Rows are points. Each copy is the shape, with its points in the same order, turned, moved and blurred by noise. Say if it was mirrored as well.

Shape:
[[-34 -37  39]
 [ 29  -9 -27]
 [ 13 -17 -23]
 [ 19 -20 -34]
 [ 16   0 -16]
 [-29 -15  20]
 [-22  10  36]
 [ 42  22  31]]
Copy 1, 8 rows:
[[-16 -47 -31]
 [ 13   5  43]
 [ -3  -3  30]
 [ -1   0  41]
 [ 13   6  25]
 [-17 -17 -22]
 [  0  -5 -42]
 [ 60   4  -8]]
Copy 1 is: mirrored
Copy 2, 8 rows:
[[-47  10 -21]
 [ 34 -23   8]
 [ 10 -26  13]
 [ 26 -40   9]
 [ 24 -12  18]
 [-33  -1   4]
 [-22  37   2]
 [ 37  43 -13]]
Copy 2 is: mirrored

Shape, 8 rows:
[[ 15   7  12  16]
 [ 24  14  13  -7]
 [ 26 -17   6 -17]
 [-44  36 -39 -10]
 [-21   1  28  -5]
 [  8 -27  17  19]
 [-12  -4  22  23]
 [-42  55 -47 -26]]
Copy 1:
[[ 15   7   3  -8]
 [ 25  11  -6 -32]
 [ 27 -20   3 -33]
 [-57  14 -18 -24]
 [ -9  12  35 -36]
 [ 20 -19  27  -4]
 [  3   5  33  -6]
 [-60  29 -37 -41]]
Copy 1 is: only turned
Copy 2, 8 rows:
[[ 21  15  10   1]
 [ 25  -7   9   0]
 [  7 -14  19 -25]
 [-39  -1 -42  47]
 [  0 -10  32  31]
 [  4  19  39 -13]
 [  5  22  28  25]
 [-34 -19 -60  46]]
Copy 2 is: mirrored
Copy 3 (8 x 4):
[[ 34   0  13  11]
 [ 33   2  18 -13]
 [ 47 -23   2 -12]
 [-33  26 -43 -20]
 [ -3 -25  11  13]
 [ 37 -27   4  29]
 [ 11  -6   6  27]
 [-32  33 -39 -38]]
Copy 3 is: only turned

Shape, 14 rows:
[[-15 -18  13  -9  21  28  27  33]
 [-31  -4 -21  10 -10  17   1   0]
 [-41   9   7   1  -8   5  19  21]
 [ -1   9   6  32 -41  15   0 -16]
 [ 11 -15  -3   0   1 -10 -23 -16]
 [ 12 -10   1 -26   4  -7 -40  12]
 [ -3 -22   0   6 -34  12 -19 -24]
 [  9   6  -3 -34  40  -6 -43 -15]
 [ 21   6 -29 -24  -9  -3  -9 -13]
 [  8 -11  -4 -23  28 -18  -8 -12]
 [-27 -11  -6  27 -10  22  -6  21]
 [-27 -13  10  -6  -2  33  12  23]
 [ 28  -2  -7  23  -4   0 -14 -15]
 [ 24 -23  -3 -19  14 -22 -19   5]]
Copy 1 (14 x 8):
[[ -5  -3 -16  -7  47  32  38  22]
 [-35 -20 -14   3  20  -1  14  -6]
 [-28   8  -5  -6  16  -4  33  23]
 [-31 -20  -6  24 -19  14 -14  17]
 [ 12 -28   4  -3   1   8 -14 -15]
 [ 29 -20  -8 -37   8   5 -10  -5]
 [-23 -39   1  -7 -17  25 -13  -5]
 [ 34   6  -7 -25  16   3 -19 -35]
 [ 22 -20 -27  -1 -18   3   6 -30]
 [ 33  -6   8  -8  15  11  11 -30]
 [-32 -29 -15  -3  28   0   2  23]
 [-26  -6 -16 -17  28  24  22  24]
 [ 14 -29   0  22   3   7 -21  -3]
 [ 42 -30   9 -17   9  11   2 -14]]
Copy 1 is: only turned
Copy 2:
[[-19 -42 -16   6   1   9  -7  32]
 [  5 -14 -22  10 -20 -10 -28 -13]
 [ -5 -37 -12   4 -31 -23 -18   9]
 [ 10  20  10  10 -53  -2 -23  -6]
 [ -6  18  19   3   4  -9  -1 -26]
 [-17   3  16 -31  22 -14 -10 -19]
 [-13  12   4   0 -32  17 -11 -32]
 [ 12  -4  26 -14  49 -13   2 -34]
 [ 24  15  -1 -25  -1  -1  17 -27]
 [ -2  -9  13   4  23 -10  28 -23]
 [-16  -4 -21  12 -20  -8 -46   2]
 [-16 -39 -10  -2 -17   8 -26   9]
 [  8  37  11  10  -5   0  -1  -3]
 [-20  12  10 -13  27 -10  21 -16]]
Copy 2 is: mirrored
Copy 3:
[[-15   3  35   2  19  24   2  15]
 [-17  29   4  20  -9  -1 -17  -8]
 [-31  21  25   7  -5 -17 -15  25]
 [  7  16   9  34 -60 -14  -2   4]
 [  5 -11 -16  -4 -21 -15   7 -17]
 [ -1 -14 -32 -27 -11  -1  10  10]
 [ 17   5  -3  12 -40  -5 -23 -10]
 [-14   2 -32 -46  -8  -8  32 -23]
 [ 29  26 -24  -9  -8 -19  15  -4]
 [  1  -6  -3 -27   9 -21  19 -15]
 [-25  10   4  36 -14  11 -16   7]
 [-16  13  27   2   0  23 -15  18]
 [ 16  -6 -12  25 -29 -10  24 -14]
 [ 11 -28 -23 -17   6 -11  16  -2]]
Copy 3 is: mirrored

Shape (17 x 11):
[[ 10 -33 -20 -19 -16  -7 -14  28   5 -19  29]
 [ -6  24  13  -2 -15   3  14   0 -24  14  23]
 [ -2   6  25  -2   7   4   1  12 -10 -22  19]
 [-20 -11 -21 -18  -1  -5  36  13 -16  13 -22]
 [  4 -13   5 -27  36 -26   7  25  -7 -28 -22]
 [-10   8   7   9   8  14   0 -16 -14  29  24]
 [ 40  -4  19  14  16 -35  21 -15  -2   6   6]
 [ -3   0  17 -14 -15 -15 -18   7 -33 -29   2]
 [ 15   8   1 -28  -8 -35  24  30  -6  26 -12]
 [  5   4  -3  -1  25  12  42 -19   5  17  -8]
 [-19  18   0   7  -7 -14 -21  18   9 -17  -6]
 [ 34 -12 -30  11  -6  28 -10  29   2  35 -29]
 [-10  14 -35 -38   0 -19  -3  -3 -12 -28 -17]
 [ -8  14  24  25 -19  18  14  40   0  15 -15]
 [ 24  32   1   7 -25  11 -17 -15   2  20  -3]
 [  1   5  -3  19  29  11  28  11  19   3  29]
 [ 12  -2  23   8  10   8 -23   0  34 -13 -11]]
Copy 1 (17 x 11):
[[  8   7  10 -43  -3 -29 -19   6   3 -13  26]
 [  7  20   4   6 -23   8  34  -4  -2   9   6]
 [  8  20  25   1 -11  -1  17  21   4 -24   5]
 [-11 -11 -11 -12   0  -8  15   5 -48   8 -16]
 [-10  11  29  -6  35 -27   2  24 -31 -29 -16]
 [ 15  -8  16   7  -8  27  25  -9   5  15  11]
 [ 19   2  20   2  27 -26  37  21  25  18 -24]
 [ 29  36  19  -7  -4 -20   9  -7 -15 -28  -2]
 [-20  25  -2  -1   5 -30   4   4 -18  28 -21]
 [-10 -26  -7   3  21  15  36  16  -1   4 -21]
 [  8   2  14  26 -17 -26  -9  -3  -6 -26   4]
 [ 24 -14 -31   5  13   9 -40  22 -11  30  -4]
 [ -7   9 -15  -3  25 -30   9 -26 -29 -36   5]
 [  9   9  -3  23 -43   3  -6  36 -11   7 -19]
 [ 26   9 -21  22  -5   6  -1 -19  27  10  -9]
 [-14 -26  11   6  -1   3  23  36  18   0  16]
 [ 13  -6  20  16   5  -1 -21  14  28 -27 -19]]
Copy 1 is: only turned
Copy 2 (17 x 11):
[[  4 -28  33   6  25   1 -23  28  10 -25  20]
 [ -1   2   6   7   8 -13  45  13 -15   3  15]
 [  2  16  34   6  12   2  23   4  -5 -20  -1]
 [-11 -22   7  14  10 -43  23  23  35   6 -16]
 [ 14  -1  48  11  26 -28  -3  20  11 -18 -47]
 [-19   2 -10   9  20   8  34   1 -13  16  -1]
 [ 33 -21  26  11  35 -12  18 -33 -13  15 -19]
 [ 10 -12  30  -2 -13 -10  12  18 -19 -32  -8]
 [ 22 -23  37   8  24 -43  23  33   6  28  -6]
 [  7   2  -6  13  35 -11  33 -10  31  20 -23]
 [ -6  16  27  -9 -13 -22 -15   9  -7   0   0]
 [ 17 -17  -2  41   0  15 -17  31  28  49  -5]
 [ 18  -3  -5 -13   8 -45 -12  34   6 -29 -20]
 [ -5  14  39  22 -24  -5  29   9  19  32  11]
 [ 25   2 -10 -10  -8   8  11   7 -14  35  10]
 [ -7  24  17  22  47  -7  11 -15  17  10   7]
 [ 10  17  32 -17   6  23 -15  -9   8  15 -19]]
Copy 2 is: only turned
Copy 3 (17 x 11):
[[ 19   2   0   7 -11 -27 -22   3 -27 -38  23]
 [-14  -7 -10   0  -9  14   1  -5  18  12   7]
 [ -2 -15   9   0  20  18  -6   9   4 -15  13]
 [ -1 -16  16 -16 -23 -19  16  19 -30  23  -5]
 [ 42 -23  19 -31  22   3   3  25 -39  -5  12]
 [-16 -10  16   6  -2   5  13 -32   9  12   8]
 [ 56 -23  13  18   5   8  22   3  18   9  15]
 [ 16 -11 -19 -11   9  13 -25   1 -10 -15 -12]
 [ 32   9   9 -18 -30   1   2  22 -15  31  28]
 [  3 -20  31  10  -4   0  52   9  -9  20   4]
 [ -1  21  10 -13  28 -11 -18  15  -3   1  -7]
 [ 15  19  29  35  -9 -17 -11 -17 -53  40  14]
 [ 16   8 -24 -31  10 -11  18  17 -40  -2 -10]
 [-17   7  36  19   0   7 -25  24  -1  38   8]
 [  8  37  -8  31   0  20   9 -18   1  27  -3]
 [-10 -16  33  21  15 -19  26   6   9   1  30]
 [ 21  23  44  19  32  15   1   5  -8 -14  -5]]
Copy 3 is: mirrored
Copy 4:
[[ -8 -28  24 -21 -19 -19 -10   2  10 -30  24]
 [  4  -3  -1  -4 -16  38  27  10   1  18  17]
 [  7  14  16 -11 -14  31  11   7   8 -26   6]
 [-23 -18 -11 -22  19  -7  45  -8  19   7   5]
 [-20  25   2 -32  17  -4  19 -22   1 -43  10]
 [ -3   1  23  12   0  29  12   4  -1  29   8]
 [ 36  18   8 -18  -3  -7  23 -27 -19   5  -8]
 [-16   0   7 -36 -21  17  18  21 -17 -24   6]
 [  1   4 -22 -40   5 -10  30 -15   3  10  44]
 [  8  -3  -7   6  29  18  25 -36  11  19 -15]
 [-14  24 -16   7 -20  -5   1  24  -3 -14   8]
 [ 12 -22  -9   8  60 -23  -2  28  -4   9  25]
 [-43 -16 -27 -17 -11   4   9 -17 -17 -26   8]
 [ 18  15 -11   0   7  12  27  46  28   5  14]
 [ 22  -6 -22   6  -1  20 -15  23 -21  30   5]
 [ 22  12  17  32   5   4  10 -22  28  -6  10]
 [ 12  29  -1  -6   4  -2 -29  10   4 -12 -14]]
Copy 4 is: only turned

Shape (18 x 12):
[[  1 -18  17  22  -4  44   3 -29  11  19  60   5]
 [  1  13  -9   5 -11  -1   0  -5 -24 -12   5  -1]
 [  4 -21   2  10 -19  22   9  22 -11 -12 -10   0]
 [ -8  17 -19  -3 -10  -3  20  -4 -15   3 -37  -8]
 [-25 -16 -15  10 -17   4 -13  17  35   7   9  21]
 [-10 -17  28  11   4   8  15 -27  11  12 -29 -18]
 [ 17 -33 -29  -6   7 -25   6  13 -22 -13  -4  21]
 [ 11  -3  29  22 -18  11  20  -7   9  -1  15  -4]
 [ 10 -21 -18   2   6  -2  25  14   7  -6  24 -10]
 [ 15   1  -8  14  -3  13 -13 -19   0 -13 -19   6]
 [-44  13 -18  10  13 -13 -14  12 -24  37   8 -17]
 [  2   7 -22  -3 -15  14  -3  17  17  10  -6  10]
 [-11 -36  -7  14  -6  24  -2 -12  30 -29   0   6]
 [ -5   3  -5  29  34  14  13   1  -2  -2  -1 -16]
 [-31  -9   5 -20   0  -6 -19  36   9 -11  -2 -18]
 [ -9   2  15  15   9  19   6  -6  15  -4   4  16]
 [ 11   2   0 -12 -21 -23 -13  -1 -37  54  -2 -21]
 [ -6   0 -11 -10  12  14   7 -13  -4  14 -18  12]]
Copy 1, 18 rows:
[[ 43 -24   9  46 -31   4 -34  23   9   1  26  -8]
 [ -4 -10 -14   3  15   7  12   4   1   5  31   5]
 [-15   0 -12   2 -28   1  11   4 -12   7  26 -21]
 [-11  11 -29   0  20   4   9 -16 -31  18  17   9]
 [-27 -15  17   5 -29  11 -26  -2   2  16  -5  11]
 [ 17   8 -36  17  -7 -20 -19 -12 -16   4 -14 -17]
 [-15 -36 -12 -30  -5  34  17  -7 -24 -17  10  -4]
 [ 18 -18  -6  26 -16 -24   5  15  -6  14  10 -13]
 [ 11 -27   9  13 -16  21  18 -18 -12   5  11  -9]
 [-13   1 -26  16  -3   3   3  18  -8 -18   5  11]
 [ -4   8   4  -7  36  38 -28  -9  13  35  10 -19]
 [-20   5   6   6 -15  15   4   5 -13  18   4  20]
 [-17 -13 -10  28 -40  -6 -15 -15   1 -24   1   1]
 [  4   5   7  29  18  10   0  -8 -15 -12   2 -27]
 [-13  13   9 -21 -13   7  10 -23  30  16  -6 -10]
 [  4   0  11  16  -8 -15 -16   6  -8 -10   3  -2]
 [ 21  -3 -42 -20  17  38   3  23  -3  52   8  -3]
 [  8  11 -14  -2   2  11 -19  -7 -26  -3   5  12]]
Copy 1 is: only turned
Copy 2:
[[ -8 -34 -23  32   7  -7 -29  20   3  -2  48  34]
 [  1   9 -10  -6  14   3  14  -9   5  18   3   4]
 [ 16 -15   6  28  -5   0  27   8   5  17   3 -14]
 [ 10   6  -6 -15  -9  -3  26  -6 -25  19 -30   7]
 [  3  -4 -12  10 -18   8  -7  28  -3 -30   3 -28]
 [ 18 -37 -12  25  -7  -3 -15 -17 -31   8 -25  11]
 [ 22 -10  -1 -21 -15  -6  17  -8  50   3 -16 -10]
 [ 24 -26  -5  20  28  -4  -3   5 -11   4  12   5]
 [  8 -28 -17   3  11  -6  21  19  27  -9 -13  13]
 [  8  -7  17  -2  -5  22   4 -17  -5   3   4  10]
 [-14  41 -38  13 -12 -12 -18  16   4  11 -34   9]
 [ -2   0  12  -1  -8  -6  10  27  -9 -12  -4  -8]
 [  5 -38  -8  22 -18  29  12  -3  -2 -23   8  -5]
 [ 15   1  -9  29   2   7   3  -2   7  -9 -23  40]
 [-22   2 -11  30   1  -7  10   1   5 -13 -35 -34]
 [ 16  -9  -6  20  -1  -3  -5  -7 -15 -21  12  10]
 [-11   8   0 -14   5 -30 -32  15   6  54 -29  -5]
 [  1  -6  -1  -3 -22 -16   4  -8 -11  -2 -11  17]]
Copy 2 is: mirrored
Copy 3, 18 rows:
[[ 33   1  15  -8  -2 -15   0 -13  35  26  55  -3]
 [-16   0  -9  12   7  -4   8 -12  -3  16 -12  10]
 [ -7  -8  -6 -17  -2  26  10  -3  17  -5  -9  19]
 [-37  -7   5   6   2  -2   7  -6   1  -6 -40 -17]
 [  2 -29 -18 -16 -18  -9  11  -2  -8 -30  26  -6]
 [ -2 -16  19 -18  14  -8 -35  -9  28 -10 -19 -15]
 [-28   9 -29 -17   7  28  -6  18 -33  10  -2  -3]
 [ 21 -13   2  -6  21  -8   2   6  30   8  -1   6]
 [  1   2  -6  -2  26  26  11   4  -9  -2  17 -14]
 [-15 -19  -9  16 -14   5 -22   3  13  11  -8   2]
 [-13 -12  32  -8  -4 -21  12 -39 -48  -2  -7  -4]
 [ -5 -12  -6   9 -21   3  18   6  -3 -20  -1  -9]
 [-12 -28 -23  -9   2  15 -19  -8  29 -15  31  -3]
 [-17 -24  35   9  20  12 -11  -3  -4   5  10   0]
 [ -1  -5  -8  -3   7   6  -5 -30 -24 -49  -3  22]
 [ -7 -16  11   0   4 -16  -8  10  18  -9  18  10]
 [ 22  21  10 -12 -16 -10   3 -22 -32  20 -48 -16]
 [-27   6  15   1 -13  -6 -12   3   3  -7  -4 -14]]
Copy 3 is: only turned

Shape:
[[-31   3 -19 -23  30 -14  16 -17 -13  -5 -23 -26]
 [  6 -15  11   9  14   1   3 -11   6 -23   4  -1]
 [-11   7  25  10  -7  19  -8   2   6   1  25  -7]
 [-11  35  13  16  -6  -8 -20  21   5 -16  18  -3]
 [-21  25   9  13 -13   8 -22   3   6   1   4   8]
 [-12  18   3 -10  -3  11 -21  18  10  -1  14  24]
 [ 12  -8  -3 -19  31   9  -6  -2 -14   4 -16 -27]
 [ 20 -25 -13  -9   0  10   7  -9 -13   5 -11 -22]
 [  3  -6  -1  11   1 -14 -24   9  -6  16  13  -2]
 [ -3   8   8  19 -12  17   5  10   6 -10  -9   0]
 [ -5  32  -2   9  12   3 -12  15 -27   9  24  12]
 [ -3   4  -4 -35  12 -14   2 -23 -25 -13 -15 -34]
 [ -3  18  32  11   2  -2 -11   7   1   9  -3  10]
 [ 12  10   6   8  -3   5 -26  15  -9  -4   4   9]
 [-26   8  12  14   1  14 -23  -5 -13 -16  -3   3]
 [ 25  -2 -19  -8  16   8  -2 -34  -3   9 -11 -14]
 [ 27  -7  -1 -14   0 -11  -2  -3 -32  15   8   8]]
Copy 1:
[[-17   3  -6 -12  37  -1  33 -22   0 -13   8 -21]
 [ 21  -9  -4  -3  -6  -7  -3 -11   4 -17  16   1]
 [  9  10  29   3  -2  -4 -15  10  -2  10  15  16]
 [ 18  35  28 -19 -17 -10  -6  19  -3   1  -7 -15]
 [  1  31  21  10 -12  -2  -9   6   8   1  -5   0]
 [ 11  35   1  -2  -3 -10  -6   6  -5  18 -18  15]
 [ 15 -22 -10   9  24  10  15  -7 -19   8  12 -21]
 [ -2 -41  -6   3   2  22   2 -14  -6   0   8   0]
 [ -6  -3  -3  -2 -15 -12 -12  16  -1  16  -2 -17]
 [ 11   3  19   3  -3  13  -3  14   6 -16  -7   4]
 [  2  22  18  -1 -13 -17  12  27 -31   7  -4  -1]
 [ -6 -16  10  -9  21   3  22 -40 -17  -3   0 -32]
 [ 19  10  26  17  -4 -18  -1  12   9   1 -11  -5]
 [ 17   7   4  10 -18  -1 -11  15 -14   2 -16  -9]
 [ -1  24   9  14   4  -8 -19   0  -8 -17   3  -7]
 [  3 -17 -10  22 -13  22  29 -22  -3   5  19 -12]
 [ -3 -34   0   4 -16 -19  12  -4 -23  14 -11  -7]]
Copy 1 is: only turned
Copy 2, 17 rows:
[[-16  21 -45   1  29 -23  22 -14 -24  -8   8 -13]
 [-10   7   2  -4  18  13 -12   8  -3 -22   0   7]
 [-11   1  27  -2 -17  12  10  -9 -16 -18 -13  -2]
 [  4  14  24  26 -26  -5  -4  11 -33  -7 -15  -7]
 [  2  -1  24  17  -5  -7  11  -6 -27   3 -28   2]
 [ 16 -13  22   5 -13 -21  12  10 -20  -7 -17   5]
 [  7   6 -26 -30  16  -1   4  -7 -13   0  11 -25]
 [ -3  -7 -26 -16  11  11  -6 -22  13   0   3 -16]
 [ -5 -12  15   4  -7  -7 -17 -12 -19  10  11  -5]
 [  0  -8   4  17   3  21   6   5  -8  -3 -26  -9]
 [ 30  -5   9  17 -13   2   9 -14 -42  -6  12  -4]
 [ -5  31 -47 -18   6 -16   1 -26 -13  -2   0  -3]
 [  2   4  18   2  -5  14  11   7 -26  13  -8  11]
 [ 18  -8  13   2  -5   3 -17  -1 -24   3 -13  -3]
 [ -2   0  10   2  10   2   0 -10 -40 -14 -30   3]
 [ 15  14 -10 -12  31  -1  -1 -29  15   2   7 -14]
 [ 19 -10 -16  -8  -8   3 -14 -22  -4   9  22  14]]
Copy 2 is: mirrored
Copy 3 (17 x 12):
[[ 19 -20  -8  -1   3 -60   0 -13   9  -3 -10 -12]
 [ -1   2  16  -4   5   0 -16 -14  -2 -13  14   4]
 [-32   7   1  10   8   7 -21  17  -1   8   7  -8]
 [ -7  28   1 -11 -11   0 -18  46   2   6   6  -3]
 [-20   6  -6  -9   7   2 -20  38  15   4  -7   5]
 [ -5  10   4 -16  30   7 -15  32  12  20   3  -6]
 [ 29 -20  -3  20   5 -12 -11  -9   6   0  -2 -28]
 [ 15 -32  -6  15   4   6  10 -16  -3   2   5  -5]
 [ 12 -16   4  19   6   5 -19  29  -2   9  12  12]
 [-15   5   1  -4   4  12   7  14   5 -12  -5  -1]
 [ 14  26 -23  13  17  -1 -20  31   4  20  -1   6]
 [ 23 -20  -2   0 -20 -35 -12 -20  -2  20 -17 -15]
 [ -7  14  17  13  10   4 -21  26  15   0 -16   3]
 [ 13   3  -2   0  10  22 -16  27   3   6  -2   2]
 [ -9   0  -9 -13  12  -3 -32  19  -2  -8 -18   0]
 [ 22 -28 -11   8  -3   2  -9 -22  32   4   8  -1]
 [ 28  -9   4  23  12   9 -10  -3  -1  32  -4  18]]
Copy 3 is: only turned
